Every row gives one point. The window is the flat piece filled in between its corners: a triangle in 3 columns, a solid with four corners in 4, and so on. A path goes straight from each point to the next, and from the last back to the first. List the points from which the path goes on through the window.
In the rows, 128 means zero.

Window (4 x 4)
[[230 148 183 121]
 [ 68 171  94 128]
 [ 35 127 128 119]
 [128 121  83 121]]
Path:
(1): [111 145 132  45]
(2): [120 160 120 162]
(3): [ 74 127 117 159]
(4): [111 129 102  42]
(5): [184 143 116  61]
(6): [191 142 144 179]
(7): [ 58 129 119 142]
(8): [ 62 127 129  47]
Through the window after points: 1, 3, 7

Window (6 x 6)
[[ 63 170 133 122 104 111]
 [189  85 244  49  87 127]
 [ 59  72  59 166 168  92]
 [112 144 202 127 159 124]
 [172 145 125 220 140 105]
 [149 121  92  64 242 111]]
Path:
(1): [147 124 133 100 208  39]
(2): [156 132  88 145 178 191]
(3): [140 115 131 136 170 150]
(4): [127 115 169 127 163  34]
(5): [116 136 145 113 155  78]
(6): [ 93 127 144 117 155 177]
(7): [ 78 123 108 137 136 131]
(8): [ 71 139 118 134 135  60]
Through the window after points: 1, 5, 7

Window (6 x 6)
[[ 51 173  76  21 100  66]
 [142  36 113 171 234 181]
 [155 174 121 101  68 118]
 [149 105 182 190  99 118]
 [178 127 205 110  92 109]
 [ 94 147 109 121 216 132]]
Path:
(1): [ 68 131 153  93 143 179]
(2): [128 109 196  98  73 152]
(3): [179 128 163 116  86  74]
(4): [137 138  84 124 206  75]
(5): [ 80 146 141  95 148 150]
(6): [151 144 188 139  83 193]
(7): [192 122 139 184 115  91]
(8): [125 178  60  65 106  26]
(9): [ 34 133 164  41 104 161]
(10): [ 78 137 142 108 123 182]
(11): [133 131 100 137 157 100]
(12): [170 118 125 138 151  80]
(13): [102 105 177 134 107 173]
(14): [106  91 143 124 186 189]
(15): [141 105 104 148 198 117]
(16): [144 123 108 157 188  92]
Through the window after points: 4, 8, 12, 14, 16

Window (8 x 8)
[[ 99 147  95  34  86  84  77 134]
 [175 167 127 136  95 224 249 129]
 [152 165  60  84  90  95  58 130]
 [135  94 123 119 150 129  54 181]
 [122 128 118 146 168  70  88 194]
 [107 117  78 142  97 140 127 172]
 [180  96 132 156  90 148 198 142]
 [139 127  47  58 125 118 127 121]]
Path:
(1): [112 129 113 155 126 128 126  97]
(2): [138 152 129 155 117 183 191  82]
(3): [180 156 107 105  92 190 204 183]
(4): [158 135  98  86 123  96  81 190]
(5): [128 133 107 112 133 106  89 121]
(6): [110 125 104 116 119  93  76 115]
(7): [130 112  87  66  95  86  88 207]
(8): [154 130  79  95 105 134 154 173]
(9): [143 129  94 102 122 150 155  73]
(10): [107 101 122 139 144 116  67  98]
(11): [157 126 101  65 105 126 102 229]
(12): [157 110  99 112 104 127 137 210]
Through the window after points: 2, 8, 10, 12

Window (9 x 9)
[[108 133  59  67 131 125 124 168 123]
 [110 116 213 120 249 246  73 184 139]
 [109 154  92  55  90 133 181 108 107]
 [143 215 190 144 154  70 108 203 116]
 [100  94 104  71 182 102 177 113 119]
 [204 218 129 150 157  97 134 173 130]
 [124  79 101  91  92 143 183 186 144]
 [ 81  42  90  82 137 125 115  36 108]
 [151  93  97  17 111 106 142 112 101]]
Path:
(1): [132 104 112 103 143 145 159 188  66]
(2): [114  96 126 108 179 157 128 165  26]
(3): [128 124 144  65 150 151 112 108 198]
(4): [142 204 184 100 176 128  81 111 212]
(5): [143 161 145 123 184 126 117 168  75]
(6): [118 107  94  71 137 115 151 134  74]
(7): [125 111 110  51 161 114 146 125 172]
(8): [139 138 116  90 123 111 160 158 168]
(9): [141 122 112 110 129 134 145 170 101]
(10): [126  93  73  82 124 134 170 149  74]
(11): [123 116 116  56 113 136 137 131 183]
(12): [106 122 147  78 141 146 120 136 230]
Through the window after points: 2, 6, 8, 12

Window (9 x 9)
[[ 71 244 147 177 168 133 152  72  28]
 [145 112 142  95  66 122 129 130 153]
 [ 69 158 115 118 118  68  91  96  59]
 [165  46 113 132 122 134  92  90 200]
 [ 82 165 115 123 196 148 153 114  51]
 [123 205  64 150 152 114  71 148  92]
 [ 97 137 163 243 102 159 170 210  83]
 [136 154 156 123 157  97  59 156 102]
 [182 109 107 183  93  66 203 112 125]]
Path:
(1): [ 88 193 128 138 133  75 155 119 122]
(2): [ 80 179 128 130 165  69 123  88 165]
(3): [146 132 109 133 124 151  94  94  44]
(4): [165 114 115 130 140 152  92 132  80]
(5): [103 122 113 139 129 103 132 140 141]
(6): [ 45 207 110 165 149  77 149 155 143]
(7): [133 164 121 147 132 127 107 137  61]
(8): [148 149 137 184 123 157 123 128   7]
Through the window after points: none

Window (11 x 11)
[[ 94 174 108 106 156 159  45 231 125  70 176]
 [ 76 119 142 126 138 164 146 156 201 111 138]
 [ 71 147 199 207 165  87  88 217 143  68 192]
 [102   8 153  55  85 123 136 127 114 178  69]
 [120  82 147 109  97 136 112  50 114 218  81]
 [187  50 117 113 101  73 164  40 114 103  79]
 [197  99 189 162 103 109 206 149 119 172 110]
 [120 103 174 166  90 163 152 121  84  75  99]
 [157 125 220  91 129  82 200  74  94 115  73]
 [ 67 159 128 194 202 112 162 211  94  89 145]
 [121 123 168 171 244 168  78 199 127  47 150]]
Path:
(1): [126 145 158 162 120 122 121 194 143 105  48]
(2): [118 174 163 206 161  95 136 174 168  73  49]
(3): [141 112 167 128 155 144 151 134  98 110 176]
(4): [110  87 167 129 150 158 167 135 110 118 236]
(5): [104 139 174 173 149 112 103 183 149  82  88]
(6): [132 114 152 134 120 102 132 149 143 145  36]
(7): [123  95 151 120  93 123 165 105 106 128 144]
(8): [110 127 144 120 144 139 103 159 113 106 169]
Through the window after points: 4, 8

Window (11 x 11)
[[136 182 143 101  93 154 178  63 184 118 172]
 [129 211 148 202 205 177 171 146  72  98 107]
 [121 197 170 145 105 238 163 165  46  69 156]
 [142 152 130 146 158 166  97  68  37 112 157]
 [ 94 130 171 113  58 120 133  69 180  40 124]
 [118 111  91 145  22  89 187  76 175 123 136]
 [188 149 156 165  24  98 113  94 208 116 160]
 [203  94 178  92  89  78 245  31 116 129  46]
 [ 87 198 196 161 155 167 131 143  55 173 131]
 [149  68 174 171  57 138 191  32 199 125 138]
 [131 146 128 137 187 203  84 192 101 148 146]]
Path:
(1): [140 129 163 158 120 109 173  97 147 105 163]
(2): [130 144 155 153 130 121 159 128  95 104 153]
(3): [131 160 140 158  99 183 126  85 117 112  97]
(4): [141 177 146 160 132 180 140 103  97 139 113]
(5): [143 141 158 155 137 146 154 128  90 141 159]
(6): [111 152 158 176 164 127 195 145  81  94 188]
(7): [153 200 138 173 149 186 134 107 113 117  67]
(8): [132 157 129 140  91 171 127  51 125 152  62]
Through the window after points: 6

Window (12 x 12)
[[ 18 168 143 116 124 207  81 112 127 140  93 118]
 [ 82  37  82 132 195 218 229 131 158  52 106 197]
 [204 108 129 145  83 127 156 163  66 127 107 126]
 [ 89 113  48 159  40 177 210  65 156 153 111 114]
 [120 128 248 101 184 174 175  33  86 169 165 189]
 [ 84 163 164 113 161  62 102 116 153 116  51 109]
 [139 155 202 124  86  98  47 169 182 111 132 104]
 [ 92   9 138 154  37 160  97 134 171  53  58  79]
 [143 152 206 104 182 117 118  43  80 104 183 117]
 [108  76 114 150 138 142  76 109 175 177 133 111]
 [129 114 116 191  86 142  71 131 186  56  21 116]
 [114  70 100  27 183 211  78 139 198 110  92 189]]
Path:
(1): [ 84 106 122 122 129 136  89 114 153 106  94 155]
(2): [117 106 136 123 147 168 117 120 167 128  91 115]
(3): [142 103 132 148 144 191 123 144 193  92  63  44]
(4): [ 86 102 124 158  73  98  72  99 138 107 105 214]
(5): [116 117 127 143  84  81 103 159 104 126 150 216]
(6): [158 116 144 130 117 150 141 125 115 121  91  95]
(7): [125 103 141 138 117 188 153 104 155 118 115 113]
(8): [ 82 103  90 127  99 121 124  91  91 114 118 200]
(9): [125  63 106 149 105 110 100 108 139  71 124 187]
(10): [145 112 183 117 147 170 173 140 172 122  66  42]
(11): [136 110 192 120 149 213 165 119 182 113  88  68]
(12): [ 62 107 119 127 109 123  69 115 148 101 116 174]
Through the window after points: 1, 3, 5

Window (14 x 14)
[[159 131 144  82 159 151  87 220 172 173  62 193 144 120]
 [ 99 130 156  67 134 109 185  98 126 118 109  79  91 181]
 [ 85 156 135 141 182 112 118 106 121 158 144 148 157 103]
 [129 213 152 138  99 144 167 141  71 111 138 114 128 125]
 [121 167 142 142 137 106 179 100 111  90  55 100 185 182]
 [218 181  61 146 123 111  54 165 162 193  97 151 131  71]
 [129 107 169 124 155 216 204  76 134  93  84  59 151 178]
 [ 65 104  89 229  41 128  54 115 215 183  98 238 153  90]
 [153 182  91 165 145 127 107 116 134  82 100 189  95 104]
 [101  13  79 249  68 133 136 132 194  98 147 185 193 165]
 [158 189 127 103 138 150 200  78 122 134 129 153 151 188]
 [ 85 164 134 222 138  77 166 135 142 220 103 199  82  77]
 [163 232 165 168 148 106 110 133 174 133 137 134 112 140]
 [ 86 208  54 151 166 130  79 218 188 225  90 181  98 100]]
Path:
(1): [134 145 130 171 129 139 115 118 128 142 114 151 132 152]
(2): [113 185  88 158 100 120 210 168 209 133 115 193 172  55]
(3): [128 187 104 119 118 118 153 169 175 134  82 155 177  69]
(4): [162 138 117 167 137 124  93 131 131 166 103 150 117 153]
(5): [113 182 110 190 132 134 106 140 136 185 106 154 103 168]
(6): [148 188 135  73 154 119 166 140 179 104 122 139 150  88]
(7): [123 167 107 134 140 129 150 134 179 144  92 146 149 124]
(8): [156 134 116 179 138 123  64 126  88 159 100 154  94 138]
(9): [107 137 153 189 132 121  99 133 130 190 130 146 134 210]
(10): [118 160 108 130 126 108 207 138 166 141  65 160 137  34]
(11): [105 157 125 147 139 123 166 109 179 121 112 161 149  99]
(12): [114 160 154 172 122 135 127 128  89 125 104 142 104 200]
(13): [127 155 161 192 134 137  62 137 105 158  80 142  57 175]
(14): [124 157  95 120 142 135 170 122 168 118 115 144 153 111]
(15): [100 163 112 119 114  77 156 127 183 125 115 148 164  95]
(16): [160 109 150 194 145 205 117 137 121 185 100 133 128 192]
Through the window after points: 3, 5, 13

Window (14 x 14)
[[107 102 103  41 133 118 191 148 135 139  77  97 111  80]
 [ 76 119 139 175 135  44  85 152 145  85  50 141 150 208]
 [ 95 147 107 139  86 164 138 148 219 100 161  98  49 120]
 [117  83  51 168 131  85  89  90 119  98 150 173 132 100]
 [178  83 144  57  67 141  46 165 108 145 195  96 108  95]
 [ 58 104 107 171 184 161  63 116  97 187 172  71 120  62]
 [ 72  90 213 147 147  59 117 145  81 178 181 150 170  76]
 [ 91 232 172 182  88  82 180 213 102 105  46 126 125 133]
 [178 119 112  96 140 156 158  64 249 164 122 204 103 136]
 [ 89  98 141 103 143  90  87  51  37  97 102  95 160 136]
 [ 95 144  57 150  93 132 154 185  95 123 157  31 132 135]
 [149 235 108 100 144  75 110 119  80 139 158  69  67 123]
 [100  92 196 180  76  81 101 129 157 144  52  49  94 146]
 [223 176 125  96 142 119 132 162 167  63 137  76 103 122]]
Path:
(1): [102 122 117 142 122  94  98 130 167 134 106 106 150 100]
(2): [ 93 126 171 132 119 158 203 191  19 113 113  84  52 161]
(3): [115  81 128 135 166 121 151 110 100 147 139 134  82 130]
(4): [118 148 103 104 102  93  76 134 153 120 141  82 147  87]
(5): [ 95 163 164  99 101  76  78 115 157 141 133  80 191  89]
(6): [122  55 141 164 167 116 168 135  85 140 126 173  64 143]
(7): [143  90 115 154 158 156 137 133 109 141 144 176  35 128]
(8): [ 74 143 124 100  77  84  99 129 153 129 122  66 176 103]
(9): [140 178 115 107  98  94 115 126 182 118 101  93 143 113]
(10): [146  71 153 134 132 124 135 158  69 105 165 152  50 157]
(11): [155  78 207 151 136 133 132 168  88  95 101  70  36 169]
(12): [126 151  94 109 105 104 112 104 156 146 140 106 142  80]
Through the window after points: 5

Window (14 x 14)
[[215 122 179 105 143 165 138 125 106 148 144 104 137  84]
 [116  66 143  88 101 195 191 155  65  95 182  98  97 132]
 [166 128 170  67 131 133 108 116  69  82 141  83 173  99]
 [ 85 116  67 200  93  96 129 222 172 140 166 105 174 155]
 [ 80 153  68  77  75 125 107 185 164 105 160  87  71 149]
 [126 123 150 178 173 138  95 126 146 120  61 249 179 134]
 [165 129 116  92 136 110 158  86 125 129 129 141 194  76]
 [ 82 110 174 145  84 183 195 141  48 141 136  60  82 119]
 [122 121  52  71 113  98 141 225 108 115 125  72 117 112]
 [154 155 164 126  76 178 189 153  19  91 163 131  89 118]
 [112  92  74 168  31 125 141 209 177 129 100  99 167 152]
 [125  85 118 106  77  48 163 195 138 104 150  87 113 125]
 [112  83  39 143  67 116 104 163 116 118 157  58  78 137]
 [133 145 115 214 165 155 134 133 182  70  77 164 158 134]]
Path:
(1): [145 119 134 135 126 120 168 158 124 146 140 136 120 212]
(2): [ 97 118  90 118  77 157 131 167 128  96 139  87 109  48]
(3): [128 117 141 118  87 140 145 151 106  88 143 101 139  82]
(4): [146 117 114 120 108 127 142 156  99 137 126 101 136 164]
(5): [166 139  85 108 102 117 142 135 107 129 130 135 153 168]
(6): [ 82 102 183 170 119 173 139 167  99  83 134 130  96  49]
(7): [153 124 127 147 105 169 146 130 124  93 170 106 132  53]
(8): [155 108 149  59 128 116 139 171  93 165 105 104 128 197]
Through the window after points: 3, 5, 7

Window (14 x 14)
[[ 85  80 166 164 158  93 191 171 132 123 136 147 101  51]
 [142 155 193 164  93  82  75 142 142 133 202  95  45  36]
 [179  96 110 214 120  72  72 132 114  90 112 120 147 121]
 [104 114 103 104 117 221 166 198  86  70 160 112 137 106]
 [ 90  93 134 149 165 115 122 138  66 111 144 107  60 110]
 [148 161 131 107 156 129  55 147 114 127 137  90 247 172]
 [173 172 127  47 122 249 182 109  79  92 120 173 120  76]
 [ 80 103  93 106 114  81 124 154 113  84 137 149 165 120]
 [245 167 129  71 142 113 135 125 120 122 163 126  86 147]
 [ 95  57  42 144 169 138 123 149 107 150 146 121 110 109]
 [111  94 102  37 173 194 141 229  73  73 132 214 163  83]
 [184 112 115  81 103 129  82 160 121 126  93  88  84 124]
 [138  78 199  96 121 148 181 139  60 153 203 157 113  61]
 [107  77 138 126 155 219 126  86 135  33 159 103 194 111]]
Path:
(1): [115 105 145 143 103 160 116 158 142 110 150 146  94 136]
(2): [190 116 123 122 170  76 129  98  50 124 151  64 135  69]
(3): [161 107 105  58 104 123 133 182  53 109 124 122 145  31]
(4): [133 144 141 113 157 229 145 116 139  92 135 159  93 160]
(5): [161 122 126  99  89 157 168 183 123 132 166 227 108 170]
(6): [138 112 132 101 183 177 124 132  85  87 133  85 132  46]
(7): [133 111 103 119 155 132 144 139  92  91 147  97 143  81]
(8): [124 105 155 138 125 149 120 132 113 102 158 170 154 123]
Through the window after points: 3

Window (14 x 14)
[[179 105 171  92  64 143 174 101 113 182  99 229 116 163]
 [150 117 122  91 195 126  97  64 142 118  94  87 133  51]
 [125 173 118 106 192  47 172  86 117 145 100  88 151  91]
 [158 122  80  58 187  87 200  73  50 103 145  47  94  70]
 [137 123  90  73 181  83 207  83 131  32 133  71 168  82]
 [ 73  75 172 142 115 175  88 208 136 154 101 145  96 178]
 [236 100 165 193  93 132 173 137 102 202 154 168 151 127]
 [ 91 136 110  94 162 130  23 153 168 131 174 138 102 152]
 [116 147 101 181 208 118 125 100 124  90 125 140  84 101]
 [140  95 148 127 137 189 171 113  83 198 141 190 177 166]
 [178  72  59 109 116 108 200  64 112 169  99 114 145 151]
 [ 73 144 164 138  99 192  80 114 156 138 149  99  93 182]
 [115 101 100 128 164  40 148  42  67  88 142  91 152  48]
 [156  50 120  58 121 113 249  51 162 219 162 142 114  88]]
Path:
(1): [111 155  67 132 101 143 147 155 133 162 145 166 122 101]
(2): [129 124  90 110 116 131 168 103 105 154 120 122 121  91]
(3): [162  76 178  72 187  89 159  64 121 140 161 109 143 158]
(4): [144  88 145 135 176  70 152  79 136  92 157  87 102 137]
(5): [114 136  81  88 130 138 142 127 112 123  93 114 138  72]
(6): [105 133  95 102 119 126 150 102 149 163 130 130 126  85]
(7): [159 100 147 116 174  96 132  88  97 154 136 120 113 146]
(8): [147  81 175  85 172 135 142  74 135 135 116  88 112 162]
Through the window after points: none

Window (14 x 14)
[[ 90 119 125 154  60 195 146 149 156 134  71 185  97 157]
 [155 163 113  88 130 195 196  92 153 129  65  74  42  67]
 [175 133 103  91 142 105 200 213 109 174 172 113 161 157]
 [ 84 106 167 132  59 134  65 171 157 129 151  83 150  84]
 [205 165 100  84 154 109  88 107 135  77 188 222 128 203]
 [114 144  19  32 141  53  84 175 126 167  84 113 126 156]
 [144 106  70 151  96  69 155 171 116 164 163 107  85 115]
 [137 178 110 118 197  79 144 215 101 156  92 104 113  63]
 [186 104 131 100 126 116 139 120 221  70  60 125  58 155]
 [168 101 130  54 160 194  84 120 150 111 154 175  61 187]
 [198  97  95  43 103  85 144 130  89 146  42 121 100 108]
 [208  95 112 144 147 153  73 115 124 139 155  28 127 145]
 [ 70  68 136 138 249  98  99 118 234 101 159 194 198 170]
 [136 112  67  93 207 207 107 193 152 125 152 146 176  73]]
Path:
(1): [ 96 112 134 109 137  86 158 161  98  58 113  68 146 181]
(2): [131 145 107  83 132 118 144 155 107 102 106 113  99 119]
(3): [167  89  95 132 128 150 131 146 212 209 128 158 110 102]
(4): [204 124  51 145 139 109  81 133 195 173 127 170 112  82]
(5): [122 116 117  74 168 172 131 168 126 101 135 123 144 128]
(6): [147 148  90 104 137 123 139 177 112  67 104 112 119 173]
(7): [147 138  94  79 155 101 106 138 154 182 120 149 107 103]
(8): [202 144 106 100 138 161 123 136 183 172 121 150 105 132]
(9): [ 81  48 112  74  99  74 131 139  77  49 128 100 118 162]
(10): [133 123  86  84 159 162 111 134 137  78 156 134  99 134]
(11): [166 126 115 107 143 122  99 142 158 149 101 150 126 127]
(12): [159 113  91 110 135 132 130 160 153 168 118 131 104  99]
Through the window after points: 4, 6

Window (14 x 14)
[[109 128 116  47 116 132 145 100 166 126 160 134 147 104]
 [174 110 109  67 133 141  82 100  99 191  85  78 156  78]
 [145  96 147 246 130 166 173 115 162  97 144 153  83 137]
 [110 114 121 135 125 132 148 237 151 115  39 111  70 136]
 [160 145  51 193  56 133 191 193 133 143  78 110  61 145]
 [162 130 112 135 100  95  57  83 200 159 134  69 152 106]
 [183 181 139  70  99 143  40  92 119 116 141  52 227  76]
 [169 177 133 179 168 112 128 181 158 173 204 145 106 112]
 [137 104  94 110  77 169  60 130 145 133 138 162 129 139]
 [115 110 135 154  83  87 176 198 114 158  24 166 139 146]
 [ 98 149 106 147 138 106  62  78 108 115 185 106 132  85]
 [ 93 132 115 226 127 167 152 179 163 176 153 105 142 100]
 [101  70 166 148  38 131 180 200 112 144  97 121  47 167]
 [116 200 150  76 111 156  67  73 135 171  98 102 140 117]]
Path:
(1): [134 128 114 105 131 127 101  99 146 167 133  91 180 179]
(2): [134 141 127 168 151 128 134 136 132 149 144  76 145 217]
(3): [101 116 114 179  90 160 129 178 166 139 108 148  98  13]
(4): [139 123 126 155  88 141 118 145 146 149 106 130 103  85]
(5): [140 128 116 168 114 134 109 144 131 137 118 103 121 150]
(6): [126  96 104 140 127 114 117 135 125 134 125 100 132 186]
(7): [128 145 149 171  65 160 149 148 171 159 108 167  65  43]
(8): [155 135 160 155  75 157 123 119 181 125 131 140 111  42]
(9): [116 109 110 137 138 135 152 131 136 127 132 124 117 163]
(10): [125 137 124 105 138 141 116 109 119 154 130  73 135 181]
(11): [114 145 153 121  53 138 114 143 151 149  92 153  98  73]
(12): [148 192 147 107  76 155  79  86 122 141 132 132 112   7]
Through the window after points: 2, 8, 10

Window (14 x 14)
[[  7 150 124 154 127  75  62 144 182  82 162 164 159  84]
 [174 182 146 173 135  22 198  23  89 147  61 149  94 170]
 [205 154 131 129 158 124 120  55  29 159  95 121 109 120]
 [192 158 153 121 153 116 191  88  92 171 106  43 158 187]
 [238 181 191  98 169 122 105 105 138 141  48  97 101 173]
 [165  98 134 168 141 136 125  98 133 176  56  74  65 158]
 [ 24 179  52 111  98 120 112 141 155  50 148 183  99 151]
 [238 141 158 167  94 131 160 149 111 105  76  78 118 108]
 [ 14 193 174 141  54 189  84 169 142 107  88 130 131 104]
 [ 97 138 137 178 171 173 137  83 155  78 116 206 160 161]
 [ 16  93 151  75 111 114 138 134 148  73 119 209 129 109]
 [ 79 145 196 134  39 164  76 134 169  98 193 128  85 132]
 [217 165 142 119  82 173 134 125 169 219  94 120 135 113]
 [ 38 182 161 146 140 139 141 193 147 118 170 171  70  97]]
Path:
(1): [182 149 129 139  90  89 137 154  36 177 152 159 165 196]
(2): [149 127 186 179 159 134  93 125 112 145 108 192 138 173]
(3): [134 175  99 132 109 123 197  67 147  89  89  97 112 113]
(4): [ 96 234 159 151 111 201 187  78 159 115 150  69  40  86]
(5): [ 99 129 151 127 101 112  61 158 115 130  72 164 171 142]
(6): [111 165 177 138 101  94  85 156 113 129 114 132 123 148]
(7): [172 121 124 132 189 181 195  29 185 128  90 109 123  88]
(8): [139 166 118 161 113 104 163  80 175  95 130  95 105  68]
(9): [ 72 152 144 114 124 146 105 169 114 132 120 182 105 161]
(10): [ 96 152 117 149 108  62 163 150 113 145  80 188 173 158]
(11): [139 152 173 119 132 143 130  44 140  78 124 108  36 112]
(12): [ 57 155 127 106 123 133 132  94 183  81 204 127  61  21]
(13): [128 144 142 141 124 117 135 144 111 126  76 168 146 205]
(14): [104 129 166 142 164 100  39 162  91 195 157 174 130 171]
(15): [140 168 127 139 113 133 206  73 160  80  86  78 143 122]
(16): [100 158 166 125 117 154 127 105 195  99 103 105  94 121]
Through the window after points: 2, 4, 8, 10, 14
